Each row is a point. The ring and each string are closed loops that go straight from each point to the next, and from the last back to the first. Before rounding, they use only three directions, however many columns there are. How many times does the string pass through the ring? Passing back the other way cancels.

Ring:
[[ 0.69  0.08  0.28]
 [ 0.55  0.41  0.20]
 [ 0.11  0.57  0.05]
 [-0.24  0.41 -0.03]
 [-0.50  0.05 -0.06]
 [-0.45 -0.51  0.01]
 [-0.14 -0.73  0.11]
 [ 0.21 -0.70  0.20]
 [ 0.56 -0.42  0.28]]
String:
[[ 0.59 -0.60 -0.15]
 [ 0.28 -0.31  0.05]
 [ 0.34 -0.22 -0.11]
 [ 0.27 -0.32  0.49]
 [ 0.60 -0.56  0.60]
 [ 0.78 -0.83  0.38]]
Times through: 1
String (8 x 3):
[[-0.14  0.33 -0.30]
 [-0.02  0.08 -0.12]
 [-0.22  0.03  0.34]
 [-0.42  0.22  0.30]
 [-0.53  0.60 -0.02]
 [-0.29  0.75 -0.41]
 [ 0.04  0.32 -0.38]
 [ 0.05  0.16 -0.21]]
Times through: 1

Ring (7 x 6):
[[ 0.63 -0.04 -0.02  0.40  0.08  0.21]
 [ 0.33  0.47 -0.12  0.30 -0.05 -0.11]
 [-0.17  0.63 -0.10  0.20 -0.12 -0.33]
 [-0.91  0.26  0.04  0.10 -0.13 -0.38]
 [-0.97 -0.14  0.05  0.14 -0.09 -0.22]
 [-0.58 -0.59  0.01  0.26  0.00  0.09]
 [ 0.32 -0.53  0.02  0.40  0.10  0.33]]
String (18 x 6):
[[-0.95 -0.78  0.26  0.19  0.04  0.07]
 [-1.08 -0.74 -0.33  0.24 -0.15 -0.02]
 [-0.74 -0.42 -0.42  0.28 -0.17 -0.06]
 [-0.63 -0.35 -0.29  0.27 -0.12 -0.05]
 [-0.34 -0.16  0.20  0.22  0.03 -0.02]
 [-0.38 -0.26  0.50  0.19  0.13  0.03]
 [-0.82 -0.79  0.19  0.22  0.04  0.11]
 [-0.91 -1.00 -0.34  0.31 -0.10  0.15]
 [-0.74 -0.96 -0.38  0.33 -0.10  0.17]
 [-0.45 -0.50 -0.38  0.33 -0.11  0.06]
 [-0.25 -0.30  0.05  0.28  0.01  0.06]
 [-0.11 -0.32  0.51  0.24  0.17  0.14]
 [-0.26 -0.77  0.33  0.29  0.15  0.28]
 [-0.50 -1.02 -0.13  0.35  0.01  0.29]
 [-0.54 -0.68 -0.43  0.34 -0.11  0.11]
 [-0.43 -0.39 -0.27  0.30 -0.09  0.03]
 [-0.24 -0.16  0.20  0.24  0.04  0.01]
 [-0.58 -0.56  0.50  0.19  0.13  0.10]]
Times through: 3

Ring (9 x 8):
[[ 0.75  0.06 -0.23  0.28 -0.10 -0.37  0.34  0.00]
 [ 0.37  0.59 -0.32  0.42  0.11 -0.38  0.26  0.09]
 [-0.21  0.82 -0.26  0.50  0.35 -0.29  0.04  0.15]
 [-0.75  0.57 -0.19  0.43  0.52 -0.12 -0.27  0.21]
 [-0.86  0.02 -0.17  0.25  0.49  0.00 -0.46  0.25]
 [-0.65 -0.45 -0.12  0.12  0.35  0.04 -0.45  0.20]
 [-0.21 -0.82 -0.01  0.04  0.14  0.01 -0.30  0.08]
 [ 0.39 -0.91  0.07  0.04 -0.09 -0.11  0.00 -0.06]
 [ 0.79 -0.49 -0.05  0.15 -0.19 -0.28  0.27 -0.08]]
String (9 x 8):
[[-1.06 -0.15  0.15  0.30  0.54  0.10 -0.53  0.10]
 [-0.34 -0.61  0.33  0.21  0.21  0.02 -0.24 -0.10]
 [ 0.00 -0.31 -0.17  0.16  0.13 -0.13 -0.10  0.11]
 [ 0.19 -0.31 -0.51  0.06  0.06 -0.19 -0.08  0.28]
 [ 0.77 -0.23 -0.69  0.04 -0.14 -0.35  0.20  0.27]
 [ 0.30  0.27 -0.78  0.17  0.09 -0.33  0.06  0.38]
 [-0.05  0.31 -0.69  0.21  0.23 -0.26 -0.09  0.39]
 [-0.55  0.97 -0.79  0.38  0.50 -0.26 -0.20  0.50]
 [-1.15  0.70 -0.07  0.51  0.68 -0.04 -0.42  0.20]]
Times through: 1

Ring (10 x 9):
[[ 0.88  0.14  0.09  0.47 -0.03 -0.15 -0.25 -0.29  0.21]
 [ 0.78  0.62  0.03  0.36 -0.14 -0.10 -0.17 -0.15  0.02]
 [ 0.40  0.87  0.04  0.19 -0.14 -0.07 -0.07 -0.07 -0.05]
 [-0.11  0.79  0.07  0.00 -0.03 -0.09  0.02 -0.05  0.05]
 [-0.50  0.40  0.06 -0.12  0.16 -0.16  0.08 -0.08  0.27]
 [-0.60 -0.13  0.04 -0.12  0.34 -0.24  0.08 -0.16  0.53]
 [-0.49 -0.46  0.05 -0.04  0.41 -0.28  0.03 -0.24  0.66]
 [-0.13 -0.73  0.11  0.15  0.41 -0.31 -0.09 -0.36  0.72]
 [ 0.38 -0.63  0.17  0.38  0.28 -0.27 -0.23 -0.43  0.61]
 [ 0.70 -0.34  0.16  0.47  0.14 -0.22 -0.27 -0.40  0.44]]
String (17 x 9):
[[ 0.39  0.47  0.52  0.40 -0.10 -0.06 -0.32 -0.40  0.07]
 [ 0.82  1.13  0.30  0.43 -0.34  0.02 -0.26 -0.20 -0.25]
 [ 0.83  1.22 -0.09  0.28 -0.31 -0.02 -0.08  0.02 -0.24]
 [ 0.79  1.06 -0.38  0.16 -0.21 -0.09  0.06  0.16 -0.13]
 [ 0.56  0.63 -0.33  0.14 -0.05 -0.15  0.05  0.06  0.09]
 [ 0.30  0.34  0.07  0.21  0.02 -0.14 -0.10 -0.18  0.20]
 [ 0.45  0.57  0.40  0.37 -0.12 -0.06 -0.27 -0.32  0.04]
 [ 0.82  0.74  0.38  0.50 -0.24 -0.03 -0.33 -0.32 -0.08]
 [ 1.35  0.77  0.00  0.56 -0.28 -0.06 -0.26 -0.17 -0.12]
 [ 1.10  0.41 -0.23  0.41 -0.10 -0.15 -0.12 -0.09  0.11]
 [ 0.72  0.19 -0.37  0.23  0.06 -0.22  0.01 -0.02  0.27]
 [ 0.91  0.17 -0.30  0.33  0.02 -0.20 -0.07 -0.08  0.24]
 [ 1.25  0.17 -0.12  0.54 -0.07 -0.17 -0.23 -0.21  0.18]
 [ 1.28  0.23  0.24  0.68 -0.15 -0.11 -0.39 -0.39  0.10]
 [ 0.84  0.27  0.45  0.58 -0.11 -0.09 -0.40 -0.45  0.11]
 [ 0.27  0.16  0.36  0.33  0.04 -0.13 -0.24 -0.36  0.24]
 [ 0.41  0.29  0.17  0.30  0.00 -0.13 -0.17 -0.25  0.19]]
Times through: 1
String (14 x 9):
[[ 0.55  0.25  0.35  0.43 -0.04 -0.11 -0.29 -0.37  0.17]
 [ 0.60  0.36  0.54  0.51 -0.11 -0.06 -0.38 -0.46  0.09]
 [ 1.09  0.58  0.27  0.58 -0.22 -0.06 -0.35 -0.32 -0.04]
 [ 0.51  0.24  0.41  0.44 -0.04 -0.10 -0.31 -0.40  0.17]
 [ 0.48  0.13  0.21  0.35  0.03 -0.15 -0.21 -0.31  0.25]
 [ 0.61  0.06 -0.21  0.25  0.09 -0.21 -0.05 -0.12  0.32]
 [ 0.96 -0.19 -0.16  0.44  0.09 -0.24 -0.17 -0.23  0.38]
 [ 0.88 -0.31 -0.29  0.37  0.16 -0.27 -0.10 -0.17  0.46]
 [ 0.42 -0.11 -0.11  0.23  0.16 -0.23 -0.07 -0.18  0.40]
 [ 0.22 -0.13  0.36  0.33  0.13 -0.17 -0.25 -0.42  0.38]
 [ 0.49 -0.30  0.44  0.49  0.12 -0.18 -0.35 -0.52  0.41]
 [ 0.96 -0.33  0.42  0.68  0.04 -0.17 -0.45 -0.57  0.37]
 [ 1.22 -0.04  0.18  0.66 -0.05 -0.16 -0.37 -0.41  0.24]
 [ 1.02  0.22  0.43  0.65 -0.13 -0.09 -0.43 -0.47  0.11]]
Times through: 0

Ring (7 x 12):
[[ 0.43 -0.59  0.05 -0.05 -0.34  0.05  0.30 -0.22  0.29 -0.21  0.10 -0.27]
 [-0.06  0.40 -0.17  0.07 -0.19  0.20 -0.34 -0.17  0.40  0.04 -0.43  0.31]
 [-0.46  1.01 -0.33  0.10  0.10  0.28 -0.72 -0.16  0.35  0.07 -0.60  0.64]
 [-0.59  1.07 -0.34  0.06  0.45  0.28 -0.71 -0.20  0.20 -0.14 -0.38  0.60]
 [-0.31  0.44 -0.20 -0.03  0.47  0.18 -0.29 -0.25  0.08 -0.37  0.03  0.20]
 [ 0.16 -0.42 -0.01 -0.11  0.20  0.05  0.25 -0.26  0.03 -0.48  0.39 -0.25]
 [ 0.48 -0.89  0.09 -0.13 -0.17 -0.01  0.51 -0.24  0.12 -0.41  0.42 -0.45]]
String (23 x 12):
[[-0.28  0.62 -0.18  0.03  0.51  0.25 -0.38 -0.32  0.22 -0.36 -0.11  0.19]
 [-0.04 -0.10 -0.15 -0.08 -0.03  0.07 -0.02 -0.14  0.07 -0.19  0.07  0.11]
 [-0.03 -0.03 -0.12 -0.06  0.06  0.10 -0.04 -0.19  0.12 -0.25  0.06  0.07]
 [ 0.00  0.14 -0.06 -0.01  0.35  0.18 -0.08 -0.34  0.23 -0.43  0.08 -0.09]
 [ 0.32 -0.49  0.10 -0.09  0.38  0.09  0.35 -0.40  0.13 -0.68  0.48 -0.51]
 [ 0.43 -0.64  0.13 -0.08  0.21  0.07  0.43 -0.39  0.18 -0.62  0.46 -0.57]
 [ 0.17 -0.17 -0.02 -0.03  0.08  0.12  0.08 -0.28  0.23 -0.35  0.11 -0.16]
 [ 0.17 -0.42 -0.07 -0.10 -0.18  0.03  0.18 -0.14  0.10 -0.21  0.16 -0.06]
 [ 0.14 -0.32 -0.07 -0.07 -0.16  0.05  0.12 -0.16  0.14 -0.20  0.10 -0.03]
 [ 0.29 -0.27  0.01 -0.01 -0.10  0.12  0.13 -0.27  0.31 -0.27  0.03 -0.19]
 [ 0.53 -0.26  0.13  0.07 -0.18  0.19  0.15 -0.40  0.59 -0.27 -0.13 -0.38]
 [ 0.41 -0.39  0.02  0.01 -0.47  0.10  0.15 -0.20  0.42 -0.06 -0.14 -0.14]
 [ 0.19 -0.35 -0.10 -0.05 -0.51  0.04  0.08 -0.07  0.22  0.04 -0.11  0.10]
 [ 0.04  0.02 -0.16  0.00 -0.41  0.11 -0.14 -0.09  0.29  0.09 -0.29  0.25]
 [-0.21  0.83 -0.24  0.14 -0.18  0.28 -0.62 -0.18  0.53  0.16 -0.71  0.52]
 [-0.45  1.48 -0.29  0.23  0.27  0.43 -0.95 -0.32  0.65  0.04 -0.89  0.62]
 [-0.57  1.50 -0.35  0.20  0.26  0.40 -0.99 -0.25  0.53  0.09 -0.86  0.75]
 [-0.39  0.96 -0.27  0.10  0.26  0.30 -0.65 -0.24  0.37 -0.08 -0.49  0.48]
 [-0.19  0.27 -0.22 -0.02 -0.01  0.13 -0.26 -0.13  0.15 -0.09 -0.16  0.32]
 [-0.56  0.83 -0.37  0.01  0.16  0.20 -0.62 -0.08  0.12  0.01 -0.37  0.67]
 [-0.70  1.07 -0.41  0.02  0.37  0.24 -0.74 -0.11  0.09 -0.06 -0.38  0.74]
 [-0.19  0.13 -0.21 -0.06  0.01  0.09 -0.17 -0.11  0.06 -0.13 -0.03  0.28]
 [-0.24  0.56 -0.18  0.03  0.35  0.23 -0.36 -0.28  0.25 -0.28 -0.17  0.21]]
Times through: 0
String:
[[ 0.10 -0.05  0.03 -0.04  0.64  0.17  0.10 -0.45  0.16 -0.71  0.37 -0.36]
 [ 0.36 -0.75  0.10 -0.14  0.24  0.02  0.49 -0.33  0.02 -0.65  0.60 -0.53]
 [ 0.56 -0.99  0.18 -0.14  0.13  0.00  0.64 -0.36  0.09 -0.67  0.65 -0.70]
 [ 0.56 -1.28  0.11 -0.21 -0.33 -0.11  0.72 -0.16 -0.03 -0.40  0.61 -0.52]
 [ 0.17 -0.55 -0.08 -0.13 -0.28 -0.01  0.23 -0.09  0.03 -0.17  0.20 -0.03]
 [ 0.10 -0.13 -0.08 -0.04 -0.04  0.10  0.02 -0.21  0.20 -0.23  0.03 -0.02]
 [ 0.56 -0.53  0.14  0.00 -0.16  0.12  0.32 -0.36  0.44 -0.35  0.10 -0.47]
 [ 0.62 -0.70  0.12 -0.01 -0.45  0.07  0.37 -0.27  0.43 -0.20  0.04 -0.40]
 [ 0.46 -0.46  0.03  0.00 -0.51  0.09  0.19 -0.20  0.43 -0.06 -0.13 -0.18]
 [ 0.18  0.39 -0.04  0.15 -0.15  0.28 -0.28 -0.34  0.65 -0.06 -0.50  0.04]
 [-0.01  0.78 -0.13  0.19 -0.13  0.33 -0.54 -0.30  0.70  0.07 -0.73  0.30]
 [-0.14  0.47 -0.24  0.07 -0.35  0.19 -0.43 -0.09  0.39  0.19 -0.55  0.47]
 [-0.15  0.19 -0.23 -0.02 -0.26  0.11 -0.25 -0.06  0.18  0.07 -0.26  0.39]
 [-0.22  0.52 -0.21  0.04  0.06  0.20 -0.39 -0.19  0.28 -0.08 -0.31  0.34]
 [-0.54  1.41 -0.31  0.18  0.42  0.39 -0.90 -0.30  0.49 -0.06 -0.70  0.61]
 [-0.93  1.97 -0.49  0.20  0.53  0.45 -1.28 -0.22  0.43  0.09 -0.94  1.03]
 [-0.89  1.82 -0.45  0.17  0.65  0.42 -1.16 -0.25  0.36 -0.04 -0.76  0.91]
 [-0.65  1.02 -0.38  0.03  0.36  0.24 -0.70 -0.13  0.12 -0.07 -0.37  0.69]
 [-0.22  0.19 -0.23 -0.06  0.04  0.10 -0.21 -0.11  0.06 -0.13 -0.05  0.30]
 [-0.34  0.71 -0.21  0.04  0.46  0.25 -0.45 -0.28  0.22 -0.29 -0.19  0.29]
 [-0.46  0.97 -0.22  0.06  0.82  0.31 -0.55 -0.38  0.22 -0.47 -0.13  0.26]
 [-0.19  0.43 -0.14  0.01  0.47  0.21 -0.26 -0.32  0.19 -0.40 -0.01  0.09]
 [-0.10  0.35 -0.09  0.01  0.47  0.22 -0.20 -0.36  0.24 -0.45  0.02 -0.01]]
Times through: 3
